Every row gives one point. Examples show where two turns around zero, p and q, send a point. Write where each new point lands after one turn and then the other. Backwards means that the second turn is done in reverse. Each puzzle has new turns, and all numbers are rounded.

Turn p:
[-24   4] => [-11  22]
[ 32 -48] => [-20 -54]
[-26  12] => [-5 28]
[-17  30] => [15 31]
[34  1] => [ 21 -27]
Turn q:
[-22  30] => [14 34]
[11 18] => [21  0]
[ 11 -48] => [-35 -34]
Where do these land?
p, then q backwards: [34  0] => [34  3]
p, then q: [ 11 -22] => [-25  -1]
p, then q backwards: [-45  22] => [-47  19]

Turn p:
[-15 -18   0  12] => [-13  -4 -15 -17]
[-13  -1  14  16] => [-23  -4  -9   3]
[-2  5 -9 10] => [  0 -14   0   0]
[ 12  20  -9 -48] => [44 22  6 22]
[18 -7  4 10] => [-8  0 19 -9]
Turn q:
[  4   3 -36   1] => [-3 26 14 21]
[ 16 -21 -12  -6] => [ 4 -2 -7 28]
[-30  -3  14  17] => [-23   2 -16 -25]
[18 16 16 -2] => [ 12 -19  17  -7]
[-8  4 17 -9] => [  9  -6  -8 -17]
Where do these land?
p, then q: [ 26   6 -18   7] => [  7 -29 -14   1]
p, then q: [-10  16  11  10] => [-22   7  -5  -1]
p, then q: [ 19 -23   0   6] => [ 24  -4  -9 -15]
q, then p: [-25  16  -3   8] => [ 14  11 -12  22]
p, then q backwards: [ -9 -15  10 -31] => [-25  -1 -18 -20]

Turn p:
[  6  -7  12 -13   3   1   3  27] => [ 17   8  15  -3  11 -19  -3  10]
[ -2   2  10 -11 -21  21 -10   3] => [ 18   7 -12  -9  14  12  11  13]
[ 11 -25  22 -23 -16  -2  13   6] => [33 11 29  1  2  7 11  4]
[ 14  29 -27  19  22 -10  -3 -22] => [-42 -15 -16  28  -5  -1  -7  -8]
[  4  -6 -21  14  21   8   0 -14] => [-17 -28  -1   4   3   4 -11 -13]
[ -5   3  -5  19 -17  -5   5  10] => [  2   1  -8  -5 -20   1 -12  15]
[  1  11   2  23  29  -5 -11 -23] => [-24  -1 -14  12   3   2 -17 -30]
[-23   9   2  -8 -14   5  15   6] => [ -7  12   4 -24  -4   6   9  16]
[ -6 -15   5 -19  -7 -11 -12   8] => [ 20   4   4  -6  -4 -13  18  -6]
Turn q:
[ 19  -3  -8   5   7 -14  -5 -27] => [  4 -13   9  11  -2 -16  25 -13]
[ -4  14 -12 -23 -20  12  -6  18] => [ -9   3 -14 -10 -26  23  -3  15]
[  1  -7  -8   2 -29  12   8  24] => [ 15  -6  -1   0 -11  31 -18   9]
[  1   9   4  21  14   1 -11  -9] => [  5  11   3  13  -1 -24  -2  -5]
[ -5  -9  -1 -12 -28   6 -17  25] => [-13 -12  -1   2 -19  25 -23  11]
[-13  -5   1   4   2   5   3 -27] => [ -5  15  11   5   7   1  11 -20]
[  1   9  20  11  27 -11   3 -15] => [ -1  10   9  -4  18 -34   7  -1]
[ -7   8 -11  -5 -27 -11  10  15] => [ 3  0  2  4 -5 27  4 25]
[ -4 -11   8   2  24 -17  -1 -13] => [-11  -5   2   4  24 -19   8  -8]
[ 10   0  10 -17 -18  18   9  20] => [  6  -6   0 -27 -14  18 -16   7]
[  1  -5  -5  12  48  -1   6 -13] => [  5   5 -20   4  27 -32  10 -20]
Where do these land?
q, then p backwards: [-12   3 -22 -15   0 -10 -37 -13] => [  4  27 -24   2   4 -26  -1 -23]
p, then q: [-15   7 -18  -7  -1 -20 -22  20] => [  0 -15   2  10  13  19  24  22]
p, then q: [-11 -15 -21   0  -6 -22  -9  -1] => [  4 -14  20   2   3  25  11   0]
p, then q backwards: [ 3  0 -3 15  1  8 11 -9] => [ -6 -12   2  -5 -12   3  -5  11]
p, then q backwards: [  7  18   6   3  10  -2  10 -10] => [-24  -4   2   1  -3  -3 -10  -3]
p, then q backwards: [-14   2   1   4 -12 -14 -30   4] => [ 12  16 -19  -3  20  18  -1   0]
p, then q: [ 29 -12  25  -3   9   9  24  12] => [  0  -1  10  -7  -6 -41 -25   2]
p, then q: [ 16  18   4  -2 -21  19  17 -16] => [ 16  19 -20  -6  -5   0 -29  -4]
q, then p backwards: [ -4   2   3   8  -7   1   0 -29] => [  2  -5  12 -18   7 -17   7 -10]
q, then p: [-14 -17  15  -9  12   7  22  19] => [ -8 -12  -2  -1  29 -19  14 -15]
p, then q: [15 -6 10  6 14 25 13 23] => [-17 -14 -10  -1   0 -31 -19   1]

Turn p:
[ 14  11   5  18  26   1  16 -10  13  10 -10] => [-27  23   1   2   1   1 -12  -8  15  17  -9]
[-12  -1  -1  -9 -16  15  -2   9   5 -17  -2] => [  3 -17  -1   1  -6 -10  18  -1  -4  -2  17]
[ 15  22   2   3   3  -7  12 -13  26  33 -18] => [-22  19  21   0  22  21  -3   3  15  25   2]
[  0  27  17  13   1 -12  18 -19   1  21  -6] => [-16  18  -5  16  26   9  -1  12   4  23 -12]
[ -4 -12  10 -10  11   9 -36  -7  -2 -11  10] => [  8 -25   6  -2 -16  -5   7  -4  11 -16 -26]
[  7  -3 -21  29 -36 -18   6  -2   3  16  -1] => [  0   2 -10 -20  37  19  -9 -13 -24   4  14]
[ -1 -22  14 -16   6   8  -5  17  -8  -3  23] => [ 11   4   4  -7 -25  -7  14  10 -11 -23 -11]
[ 10  24 -14  21 -18 -19  14  -3  18   3   8] => [-28   1  -3   4  28  16 -14  -1 -16   2  16]
[  4  -2  -9 -19  14   1  -5   6 -22  -9  14] => [ 14  -5  -4   2 -22  -3 -15  17   4 -15  -1]
[-20 -19  -2  -4  -9 -17   0  -2  12 -17 -14] => [ 15  -6  13  10  14 -21   4 -21  -6  -7   9]
[-17  -8  -3  -5  18  24  -4   8 -17  -3  12] => [ 10   2 -20  -4 -22  -9  11   6  17 -17  -2]
[ 16   0  12   5   5   7  -9  18 -22  -8   4] => [  5  -3 -13   0 -29   8  -3   1 -14   5 -11]
[ -8 -16  -7 -16 -21   5  12 -25   9 -17 -21] => [ 11 -15  14 -10  19 -34   4   0   2  15  16]
[ -6   0  -1 -10  13   5 -15  22 -18   0   0] => [ 19  -1  -7   8 -25  11   3   0   7  -9  -1]
Turn q:
[ 28 -21   0   7   5   0   7  -7  -1 -12  16] => [  3  -8 -12   5 -13  -5  20 -20   3  24   0]
[-13  -8   9 -14 -21   3   5   8  20  16  -4] => [-10   7   1   9   7 -16  -9  26 -16   4  13]
[-33  -3  -6   0  -2  20   6   9   8  -3  -9] => [  1   6   8 -15   9 -15 -12   3 -28 -16  -1]
[ -2  -2   2   7 -19  13  -2  10  -9  12 -15] => [ 17  -8   1   1  19   2  -2  14 -11  -1   9]
[ 15 -14  11  10  20 -28  19 -12 -17  -8   4] => [ 17   0  -6   7 -32   3  -8 -23  20  15   6]
[-25  34  -5   9  -9  11  -8  10   6  12  16] => [-13 -11  31 -13  14  -1  -9  21  -2 -11 -21]
[ 17  -3  13   3  19 -15 -17   6  -5 -16   4] => [ -1   9  -4  18   1  13  -1 -25  15   9 -11]
[ -3  23   2 -11   7  20   6   3   4   9  -5] => [  3  14  16  -5   0   4  13  17  -6 -14  -8]
[-13  -6 -27  -7 -27   6  20  25  28  11 -29] => [  8  11 -24 -16  21 -37  -8  36 -14  -9   4]
[ 10   3   4  -9  -1 -13  -2 -15 -17 -24   8] => [ -5 -11  -1  14 -10   1   9 -22  18 -12   8]
[  2  17   4  13   8   0 -26 -27   5   2   3] => [-19   0  15 -16   8  27   4  -8  15   5   6]
[ 18 -21  -7  -9  20 -18  -8 -10 -22   0  12] => [ -1 -10 -25  12 -25  22   2 -19   6   6  -4]
Where do these land?
q, then p: [ -1  15  -4   3  -9  -5  24  26  14  -9 -13] => [ -7   3  21  24  -3  14 -22 -12 -11   4   1]
q, then p backwards: [ -2 -22  -7  -9  -6  18 -11   4   4  -3   4] => [ -2   3  10  19 -21  -4   6   5   0 -11   8]
q, then p: [-18 -21  -9  -9   3   1  -6   9 -33  15   3] => [ 20 -21 -19 -27 -16  -3  -8 -10  -5   2  -2]
p, then q: [-12  -4   4 -15   9  -6  17 -18  41   7  -1] => [ -8  28  31   6 -14  -7 -23  -9  12   6  -3]
p, then q: [ 18  -5   3 -20   3  -6  10 -14  -9  10   7] => [  6  13   1  24  16   8  -5   9   3  -4 -10]
p, then q: [  0   7  13 -15 -48  21 -19 -15  -5  12  11] => [ 31  14 -24  18 -25 -12   3   4 -34   3 -10]
q, then p backwards: [ -1  -9 -14  14  30  11   5   1   2   6  -4] => [ 17 -21   6  15  -2   5  -5   7 -16  14  -2]
q, then p: [ 12  28  18  -7 -13 -10 -22   4  -1 -12 -18] => [-40   7  -3  13 -10  -9   5 -17  11  -6  -7]
q, then p: [ -9 -25  -6  13 -13 -27   5  -3   4   4  -4] => [ 10 -11  10 -14  10  20  -8  -4   6 -27  -6]
p, then q: [  0  10  23   3   2   7   9 -11   4 -11  -9] => [ 10   0   0 -10  -5   1 -25  14   3   6   4]
q, then p: [-13   8 -15  12   8  -1   2   2  -7 -26  -2] => [  3 -16  20   6   4 -20 -13   0   6   7  -7]
p, then q: [ 18  17 -13  17   6  19 -22  -6   2   3   6] => [-18   3 -12 -11  10  -5  -1   6 -33 -10  10]
p, then q: [  7  -1   8  13  29 -24   9  20 -16   4  20] => [  7 -13  12 -13  36   7   7  -7  18 -24  -1]
